Every row gives one point. The points of each table are mixes of a few directions, plus a little noise. Count the directions of each table, and those that both share. Where both have some left over, give the other angles between the two spaces (their principal angles), to ten degrees, smallest first.
In the rows, zero is written as 128.

First (6 x 3)
[[188  75 172]
 [ 51 195  72]
 [103 150 110]
 [159 101 151]
 [107 146 113]
 [159 101 150]]
Second (5 x 3)
[[166  94 156]
 [168  93 157]
 [ 43 202  67]
 [125 131 125]
 [137 120 135]]
Directions: first 1, second 1, shared 1

First (7 x 4)
[[134 146 187 178]
 [189  89  87 113]
 [120  86  93 129]
 [ 79 208 190 126]
 [ 70  93  62  93]
 [116 128 121 122]
 [189 145 156 138]]
Second (7 x 4)
[[124  99 118 146]
 [191  96 126 150]
 [ 96 172 136  96]
 [142 138 162 155]
 [112  27  87 183]
 [ 65 172 116  79]
 [165 191 152  87]]
Directions: first 3, second 3, shared 3

First (8 x 4)
[[108  98 154 193]
 [113 147 179 127]
 [165 155  78  50]
 [117 150  74  75]
 [137 137  48  75]
 [150 123 161 140]
 [ 82 122 156 169]
 [153  91 174 194]]
Second (8 x 4)
[[108 125 112 134]
 [215 141 196 103]
 [ 60 118  74 148]
 [214 141 196 103]
 [ 83 121  93 141]
 [ 48 116  65 152]
 [147 131 143 122]
 [149 131 145 122]]
Directions: first 3, second 1, shared 1

First (7 x 6)
[[ 54 191 101 120  42 144]
 [130 101 115 156 115 124]
 [227  72 177 113 246 119]
 [ 99 106 109 139 148  82]
 [ 94 182 133  88 122 128]
 [133 146 139 110 135 136]
 [157  97 121 170  88 162]]
Second (7 x 6)
[[163 105 130 158 101 162]
 [ 43 184 123  57 194  45]
 [ 59 174 124  70 181  60]
 [134 124 128 133 124 133]
 [151 113 129 147 110 150]
 [178  95 131 170  90 177]
 [169 101 131 162  97 168]]
Directions: first 3, second 1, shared 1

First (10 x 8)
[[185 197 197 147 128 122 135 112]
 [117 180 152 158  95  82 100 155]
 [ 82 151 159 106  99 144 103  80]
 [105 174 219 196 156 121 104 145]
 [209 145 104 101 116 120 160 121]
 [ 57  62  66  61 107 169 121  79]
 [141  65  59 127 154 123 150 172]
 [166 139  85 136 105  76 133 178]
 [ 85 133 136 112 107 136 108 102]
 [133  34 103 135 215 185 167 137]]
Second (8 x 8)
[[133 143 128 120 104 141 123  96]
 [140  99 164 219 210 157 111 174]
 [134 120 118 141 114 170 130  83]
 [147 123  80 117  92 138 117 108]
 [143 118  87 127  90 168 124  77]
 [151 151 149 164 123 156  96 105]
 [ 40 103 171  49 171  69 229 161]
 [136 170 127  85 119  25  96 220]]
Directions: first 4, second 4, shared 2; angles 30, 80

First (7 x 9)
[[215 165 133 189 145 124 117 151 108]
 [116  25 127  85 154 119  91  87 153]
 [179  96 131 147 148 120 126 143 147]
 [ 16 183 138  60  96 146 131  83 118]
 [101 142  84 177  88 121 145 169  63]
 [203 124 131 173 138 120 165 184 160]
 [ 65 163 155  64 124 144 121  79 148]]
Second (8 x 9)
[[182 112 102 163 164  75  82 134  60]
 [ 87 122 194 141 158  75 191 164 108]
 [146  98 108 153 123  76 145  93  91]
 [143  54 165 217 176 119  62 130  27]
 [125 139  91  98  80 189 122  89 184]
 [130 157  99  91 101 146 139 117 173]
 [112 172 120  77 107 167 142 140 192]
 [ 97 169 146  84 117 177 142 156 189]]
Directions: first 4, second 4, shared 1; angles 60, 70, 90

First (8 x 11)
[[130 129 130 136 135 126 127 111 119 153 123]
 [129 118 118 122 139 132 141 117 111 152 127]
 [125 141 109 105 134 142 143 126 115 129 142]
 [128 181 163 158 104 112  83 132 171  86 131]
 [131 113 149 154 123 112 112 127 140 131 113]
 [129 137 126 132 141 130 132 101 111 164 126]
 [126  88 120 112 118 131 139 168 138  90 128]
 [125 116 109 104 130 140 146 142 119 118 137]]
Second (11 x 11)
[[127 126 127 128 129 133 127 126 128 128 127]
 [135 147 140 125 116  77 136 148 132 131 137]
 [123 113 119 131 138 169 122 112 125 126 121]
 [128 128 128 128 128 129 128 128 128 128 128]
 [131 136 133 127 123 107 131 136 129 129 131]
 [119 104 113 132 144 193 118 103 123 125 117]
 [127 125 126 128 130 135 127 126 127 128 127]
 [128 127 127 128 128 130 128 127 128 128 128]
 [123 112 118 131 138 170 121 112 125 126 121]
 [124 117 121 130 135 158 123 116 126 127 123]
 [144 174 156 120  98   7 147 175 138 134 148]]
Directions: first 3, second 1, shared 0; angles 70

First (8 x 11)
[[156 143  91 155 129  95 141 108 101 133 120]
 [189 161  49 187 130  58 156  85  70 138 110]
 [103 115 160 104 127 157 117 146 152 124 135]
 [154 142  94 154 129  98 140 110 103 132 120]
 [ 93 109 173  94 127 168 112 153 162 123 138]
 [141 135 111 140 129 113 134 119 116 130 124]
 [145 137 106 144 129 109 136 116 112 131 123]
 [ 42  82 239  45 125 227  89 188 210 115 153]]
Second (8 x 11)
[[134 103 116 160 152 133 116 139 145 136 102]
 [173 160 128  89 109  92 159 104  79 108 146]
 [191 115 132 109 147 104 145 127 105 106 110]
 [ 84 122  53 249 145 129  99 122 157 179  97]
 [166 166 126  89 103  91 160 101  78 109 151]
 [151 109 173  75 136 139 133 145 131 103 129]
 [ 60  94 201  80 127 200  97 171 191 123 144]
 [ 66 155  94 174 104 135 115 114 138 160 145]]
Directions: first 1, second 3, shared 1

First (11 x 12)
[[177  97 173 185 140  60 134 175 120 159  79 148]
 [107 178  71 100 140 187 112 125 150 100 153 122]
 [113 155  99 108 131 164 122 119 137 111 147 120]
 [184  56 215 197 124  18 147 165 102 178  67 148]
 [ 93 160  89  85 122 185 122  98 137 101 164 115]
 [193  79 197 206 136  32 136 185 114 173  61 154]
 [159  51 214 166 111  36 154 132  97 173  88 139]
 [ 79 166  74  72 122 202 120  86 139  94 179 107]
 [ 97 147 102  90 120 170 123  97 131 110 158 114]
 [ 96 139 110  91 119 163 129  93 126 113 157 115]
 [111 184  64 105 143 193 111 131 153  98 153 122]]
Second (10 x 12)
[[142 155 150 172 131 120 186 119 149 102 160  68]
 [145 158 182 171 122 126 214 124 127 116 179  75]
 [114 136 146 178 127 113 145 124 153  90 140  46]
 [127 104 156  53 131 177  62 162  95 212 133 232]
 [ 93 116 187 163 119 132 112 146 135 120 146  54]
 [151 128  48  82 163 144  60 128 169 139  96 195]
 [114  95  27  88 113  89  87 100  95 107  42 197]
 [148 116  74  55 134 141  93 127 103 170  96 248]
 [122 143 189 175 122 128 174 133 135 115 169  54]
 [123 128 121 142 118 110 148 116 119 108 120 111]]
Directions: first 2, second 4, shared 0; angles 40, 90

First (10 x 14)
[[166 140 148 152 201 108 151 152  75 151 132 171  64  61]
 [144 124  93 129 174  96 144 145 101 139 135 126 131 165]
 [161 122  87 131 184  91 146 156  91 135 140 125 140 184]
 [122  93 155 102  10 231  83  45 163 158  78 125  91 112]
 [ 81 211 148 137  69 193 116 108 190 139 126  54 107 147]
 [139  83 132 122  92  96 158 112 123  76 179  95 189 102]
 [124 143  81 132 192  96 147 134 101 169 120 125  96 160]
 [ 44 163 124 115  92 143  93 120 201 127  97 117 149 157]
 [241 114 150 149 180 139 134 180  54 125 142 167 109 133]
 [ 57  88 164 110  84  89 106 127 183  61 129 173 203  58]]
Second (8 x 14)
[[134 147 101 123 119 173 115 105 128 183  96 106  83 183]
 [182 141 197 146 141 160  90 194 118  97 120 197 132 101]
 [ 73 130  29 103 106 128 156  35 137 207 113  34  89 201]
 [ 98 137  60 111 112 144 140  63 133 195 106  64  88 192]
 [128 112 164 136 137  90 135 159 127  75 155 158 171  72]
 [122 106 157 134 136  80 142 151 129  72 161 152 175  70]
 [ 99 118  96 118 121 102 151 100 134 134 141  98 137 130]
 [187 135 218 150 145 145  90 215 119  67 132 216 151  73]]
Directions: first 6, second 2, shared 2
